Each row of a before or after table is a point. The points were changed in one or more steps. Then noise was added and the rows were shuffled. The steps act on columns, c1 being the first. Write out the steps. A step turns or swaps two columns, mirrors them in a line or flattens them onto one, adds a multiple of one to another, or multiplies or shifts one. Angles are multiples of 10 degrees, from the lower column toward the higher: turns from -170 to 170, lines from 10 to 170 but not 90. Use the fewest steps. Two steps may share a column if one is a turn and the other turns, adds or multiplies; they go together, in the order done. Otherwise the lowest column goes first.

Before:
[[-35  26  10]
 [-28 -15  60]
 [-50  62  11]
 [-37  -5  47]
 [-51  30   0]
 [ 26  21 -41]
 [ -5  44  15]
 [ -8  57 -47]
 [-28 -64  18]]
After:
[[  8  60 -54]
 [ 62 -13 -25]
 [-41  20  28]
 [  5  26 -31]
 [-39  62  -3]
 [ 11  47  -9]
 [ 24 -62 -29]
 [ 52  -4 -39]
 [ -4  34 -47]]
Steps: swap c1 and c3

Before, 12 rows:
[[-23 -10 -19  69 -19  10  -9 -40]
 [ 28  23 -13  -4  88 -13 -18 -20]
 [ 14  -9 -14  18  -8  10  33 -18]
 [  3 -52 -11   2   1  -9   8  14]
 [ -6  85  -4 -65  74  -8 -34 -17]
 [  4 -32 -27  13  -7   0  65  17]
 [ 44 -15  -2  58  -2  45  14 -22]
 [ 19   4  30  45 -23   9  49  45]
 [ 18   4 -21  39 -11  33 -64  -4]
 [-46  32 -37  16  95  23 -34 -23]
 [ 46  30 -40  81 -20   9   5   9]
 [  9  25 -34  17  20  45  60  17]]
After, 12 rows:
[[ 33 -13 -20  -7  32  -8   9  86]
 [ -1  -4 -82 -71  29  -6 -38  66]
 [-20 -20   6  70  46   8 -30 -31]
 [ 12 -30 -17  16 -13  36  73  21]
 [ 18 -20  -4  36   8  23 -54 -17]
 [ 46   9  18  55  19  27  61  -6]
 [ 56 -44 -33  82  -7   8  65 -19]
 [-46 -31 -32  15  39  15 -84  96]
 [ 10 -14  15  17  14   5  46 -15]
 [  7 -26  38  12 -16   1  66  -2]
 [ 19  29   1  48 -58   1  68 -17]
 [ 10  -9  58   4 -13  -7  18   4]]
Steps: add 1 times c1 to c7; turn c2 and c3 by -90 degrees; turn c5 and c8 by 80 degrees; multiply c6 by 0.7

Before, 9 rows:
[[-38  -8   7  12   1 -15   1  46 -32  40  17 -16   9 -14]
 [ 17  21 -23 -12  -6   1  38  38 -22 -20  -1  12  11  19]
 [ 30   7 -57 -20 -54 -27  10 -19   9  -3  18  20 -16  11]
 [-55  13 -37  32 -10  -1   0  -3  25  12  -3   0  14 -17]
 [-24  -5 -20 -52  25  32 -14 -31 -57  45  21   6  20  49]
 [-31 -21  25  33  -6   0 -30 -22  -7  -3 -44 -11  -8  21]
 [-35 -37  53  20 -16  27 -53 -10 -45 -16  10 -36  16  50]
 [  3 -17  35   7  17  -5  10 -61  19  14  61 -37  31  10]
 [ 18  47   2   7 -39 -16  -5 -30  12  34  -8 -49   8  48]]
After (9 x 14):
[[ 35   8 -94 -10 -44 -27 -34  12  10  18  27  18 -18   9]
 [-19  -2  -3 -67  27  34   8   7 -59  30  13   7  21  49]
 [-45 -38  44  14  25  26 -43  16 -50 -14   4 -36  17  49]
 [  3  48 -24 -40 -21 -15 -31  19  12 -20 -13 -50   8  44]
 [-57  13 -47  -2  -4  -2  -8   2  28 -34 -11  -1  14 -15]
 [-44  -8   4 -17  -2 -13   4 -55 -32 -24  10 -14   8 -15]
 [ 21  24 -29  31 -36   4  17 -32 -22  16  -7  13  10  22]
 [-31 -19  20   6  18  -1 -24  26  -9 -29 -36 -11  -8  17]
 [-11 -18  47 -30   6  -7  21  54  21 -11  44 -38  30  12]]
Steps: add 0.3 times c12 to c1; add 0.7 times c5 to c3; turn c5 and c7 by 50 degrees; turn c4 and c10 by -110 degrees; turn c4 and c8 by -160 degrees; add -0.5 times c13 to c11

Before:
[[ -4 -18   9  20 -14  12  10 -12  -7   2  -4   6   6  -1  -4  16 -13  -2
  -21  -3  -6   1  19   4]
 [ -1 -18 -14  -1   9  -9  17  11  -6   5  -3   2  -9   0 -15  -1 -15 -34
   -5  -8  16   9   8   2]
 [  5  -8  -7  -8 -19  -1   9  12  -1   2 -24  10  -5   8   1  15  -8  -1
   -7 -28   5  -7  11   8]
 [  7   4  -3   6  17  -1 -12  -2  -5  -1   8  -4  -5 -10   5  16 -30   2
   -6   2   6  -3  -2 -17]
 [  2  22   8   8  -9  10  25 -11   6  17 -18 -13  26   1  -2  -8   3  14
  -10   3 -16  -9  17 -24]
 [  4   5  13   6   6  -3  -1   3 -11   3  22 -13   0  -3   0 -10 -18  -7
    0 -11  -3 -11  -8   0]
 [  7  12   9  14  -4  24 -27  -5 -10  32   0  -7   1  -4 -22  -5 -11  -2
  -13  -7   9  17  -4   0]
 [ -2   1  -4  12 -19  12 -11  -2   0  -1  -5  -3   3  18   5 -11  16  19
   -2  -6 -13  12  20  -4]]
After (8 x 24):
[[ -2   1  -4  14 -18  14  -6  -2   0  -4  -5  -2   3  18   5 -11  15  20
    8  -1 -12   5   4  -4]
 [  0 -18 -15  -1   9 -14  14  11  -6  14  -3   3 -10   1 -15  -2 -19 -35
   -1 -11  16  21   1   2]
 [  4  -7  -6  -8 -19  -4   9  13  -2   5 -25   9  -5   9   1  16 -10  -1
    0 -23   4  -1  -1   9]
 [  1  22   8   8 -10  -1  26 -11   7  52 -19 -11  26  -1  -2  -8   6  12
    1   6 -17   7  -1 -24]
 [  8   4  -2   6  17   4 -12  -2  -4  -5   9  -3  -6  -9   6  17 -31   1
   -5  -3   6 -11  -3 -17]
 [  3   4  13   6   6  -2  -2   1 -10   9  22 -12   1  -3   0 -10 -15  -7
   -2 -12  -3 -12  -2  -1]
 [  8  13  10  14  -5  32 -17  -6 -10  96   1  -8   1  -4 -22  -6  -9  -2
  -11  -6   9  -2  -6  -2]
 [ -4 -18   9  20 -15   7  13 -12  -6   4  -5   6   6  -1  -3  16 -11  -3
   -8   2  -6   9  -3   4]]
Steps: add 0.3 times c3 to c17; add -0.3 times c5 to c20; add 0.7 times c7 to c22; turn c6 and c7 by 20 degrees; multiply c10 by 3; flatten c19 and c23 onto the line at 30 degrees

Before, 10 rows:
[[ 19   5  40 -13  45   1 -17   6  32 -13   3  16  14  15  15  -4  17 -37
   -5 -28 -55  -9  18   7  23 -16 -16   4 -51  22 -23  22  11  15  -9 -40
   -9   0  -8  10  -4  15 -20 -42   8 -12   5   1  21  14   3  27 -19  -8
   24  -3  -6 -43 -33 -10  16   7   1 -32]
 [ 12   3  11 -15 -27 -27  26  -5   2  39  23 -73   2 -24  39 -53 -31  12
  -84   3 -18 -94  29  15 -62 -51  22   5 -65   4 -47 -30  -7 -61  13  49
  -51 -19  38 -29 -15  -4 -55   0  30   4  56 -37  -2  54  37 -62 -95 -15
   47 -31  -7 -26   7 -40 -53  17  -8 -51]
 [ 12  27   1 -28 -51 -49  63  -1  18  -8   9 -75  13 -10   3 -39 -55  14
  -40  -6 -32 -61  19  -6 -68 -18   9 -15 -50  19 -59 -24  17 -34   7 -16
  -66 -10  34 -17 -39  -9 -63  16   0  -8  46 -47 -50  47  22 -37 -62 -47
   34  -3 -41 -22  47 -32 -51  11  25 -62]
 [-70   9  21  47  12  39 -49   7 -20 -39 -14  16  49  33 -10   1   3 -26
   40  15  38  24 -51  41 -28  36 -21  14  16   2  23  28  23   0 -15   9
   35 -35 -18  46  -2  18  15  -6 -26   1 -10  22  25 -40  18   7   4  30
    8   7  22  18 -31  29  14  16  27  21]
 [-31  -9 -27  33   6  32 -63  43 -62 -31  16  27  30  22 -13   3 -59 -41
   54  -9  20   5 -17  43  -6  35  30  40  32  -6  -7  -4 -21  24  -3 -14
   26 -25   4  44  26   9 -17  18  12  17 -24  24   8 -27   3  23  20  31
   17 -10  31   1  -5  21   1  15 -16  27]
 [ 11  -3  31 -34  16   3 -44  22   8   0  15   4 -18  -6 -12  17  -1 -26
   14  27 -24   2 -17  27  27  -5 -15   0   3 -22  -2  36  12   2  -4 -45
   46 -34 -24  38 -16   4 -10 -32 -14 -13  -3  29  24 -33  -3 -15  12  26
   43  15  34 -22   0   7 -27 -20   1  -7]
 [  5  -3  10   4 -37  32 -22  29 -16 -24  21  25  -3  34   4 -26 -39 -38
   18   4   8   8  -1   6 -13  24  16  46   8 -49  26  33  -2  10   7   1
   20 -25 -28  49 -19  27  -6  -9  -3  25  -9   3  11 -33   5  44  21 -25
   -4  -2  46  45 -41  17  35 -29 -17   7]
 [ 41  -1  -1 -42  48  27  14 -10  31 -19  22  -8 -26  14  -1   9   8 -16
  -12 -18 -39 -10  46   1  -9 -26  10   7  -7 -19  -9  28  23 -29  -1 -36
   -2 -11 -23  23 -16  10 -27 -19  -7 -18  40  -9  16  49 -42  -9 -40  43
   31  11 -34   1 -17 -28 -16  18  32 -17]
 [-39  12   4  23  -3  57 -44  37 -22 -21  11  31  52  11  -8  28 -14 -59
    5  28  38  17  -4  40 -14   3 -17  22  -2 -24  -5  26  -3  33   7 -18
    2 -44 -27  22  40  -1  -3  14   2  60  12  17 -35 -40   6  22  21  19
   23  11  24  27 -29  39 -16  -3  32   3]
 [-34  16  19  -5  19  17 -36  23 -13 -39  35  18  11  19  -9  32   8 -30
   41   0  29  13 -33  39  -5  -3   9  17  32 -38   4  66 -27  16 -26  -6
   12  -1 -19  77  19  -2  -3   8  39  17   2  32   9 -60   4  26  23   5
  -17 -39  11  -1 -23  24   7   1  15  36]]
After (10 x 64):
[[-30 -12 -31  35 -30  26 -64 -43 -64 -26  16  33  28  21 -12   5 -56  24
   52 -12  23   5 -20  52  -5  35  28  41 -20  -1 -10   1 -15  26   0 -13
   26 -27   4  42  25  10 -17  12  15  15 -23  21  17 -27   4  22  18  32
   16  25  43  -2  -3  24  -3  16 -20  24]
 [  8  -3  12   3  10  34 -23 -18 -17 -26  22  27   0  33   2 -24 -41  51
   18   4  10   6  -3  20  -9  24  13  47 -15 -51  23  38   1   9  11   2
   25 -22 -25  50 -20  27  -5  26   0  26  -9   7   7 -30   6  45  22 -30
   -3   9  54  41 -36  16  31 -27 -22   7]
 [ 11  -1  33 -33 -30   1 -42   3  10  -1  12   2 -18  -4  -9  15  -1   9
   12  28 -23   3 -14  36  24  -7 -12  -3 -15 -18  -3  33  20  -2  -7 -44
   50 -35 -25  38 -15   5  -9  41 -14 -11  -1  30  15 -34  -4 -20   9  27
   42  -8  45 -20  -3   8 -25 -19  -2  -4]
 [ 14  24   3 -28  44 -48  62 -12  19 -12   8 -71  11 -11   2 -44 -53  25
  -37  -6 -34 -61  21  -7 -71 -16  10 -13  54  24 -59 -22   1 -35   4 -16
  -67  -9  29 -16 -40  -8 -64 -16   5  -5  44 -40 -52  48  23 -35 -62 -49
   28 -23 -31 -21  48 -33 -52  13  28 -58]
 [ 19   3  39 -13 -57   1 -20  24  33 -11  -1  17  13  15  18  -5  19  -3
   -4 -28 -60  -7  16  14  25 -12 -16   2  44  20 -21  23  14  14  -9 -39
   -7  -1  -9   9  -5  16 -20  32   8 -17   8   2  21  14   0  32 -17  -8
   26 -23   3 -43 -33 -11  17   8  -6 -35]
 [ 17   4  11 -17  28 -27  22   5   5  39  21 -73   0 -23  35 -52 -28   9
  -82   5 -16 -93  30  14 -62 -49  22   2  82   1 -47 -30 -10 -63  13  49
  -49 -23  36 -32 -15  -5 -54  -4  31   5  57 -37   0  55  37 -61 -99 -16
   43 -10   2 -28   8 -39 -50  14  -9 -50]
 [-40   7  10  24 -37  60 -43 -41 -22 -23  11  28  49  10 -11  31 -15  48
    3  27  37  17  -5  54 -16   3 -19  21 -10 -24  -4  21 -17  34   9 -13
    1 -47 -30  22  36  -3  -2  11  -2  65  14  17 -26 -36   4  24  19  19
   21  -8  33  22 -28  38 -17  -6  30   3]
 [-32  16  19  -7 -38  14 -37 -23 -12 -38  40  19  11  24  -5  32  12  12
   43  -5  30  14 -34  46  -8  -1  10  18 -15 -31   7  62 -22  16 -25  -7
   12   1 -22  76  20  -3  -8   9  39  16   2  34  17 -57   4  25  25   4
  -19  51  20  -1 -23  24   8   0  14  41]
 [ 44  -3   4 -40 -44  28  16  18  33 -19  23 -11 -26  13   2   7   8 -15
   -7 -18 -41  -8  44  -3 -10 -28  12   5  -8 -15 -11  29  29 -27   2 -36
   -6 -13 -25  23 -15  11 -27   5  -5 -14  44  -8   5  49 -45  -8 -38  44
   32 -12 -28   1 -15 -30 -16  15  30 -18]
 [-74  10  23  48 -28  38 -51  -3 -16 -41 -15  13  48  38 -12   4   5  12
   42  14  38  20 -53  46 -27  38 -17  16 -24   4  21  29  27   3 -12   7
   40 -39 -18  47   1  16  16   7 -22   2  -9  21  19 -41  15   5   1  29
   10   5  33  21 -33  31  15  17  27  22]]
Steps: turn c5 and c18 by -140 degrees; add 0.3 times c8 to c24; turn c8 and c44 by 140 degrees; turn c29 and c56 by 150 degrees; add 0.3 times c39 to c29; turn c33 and c49 by -20 degrees; shift c57 by 10
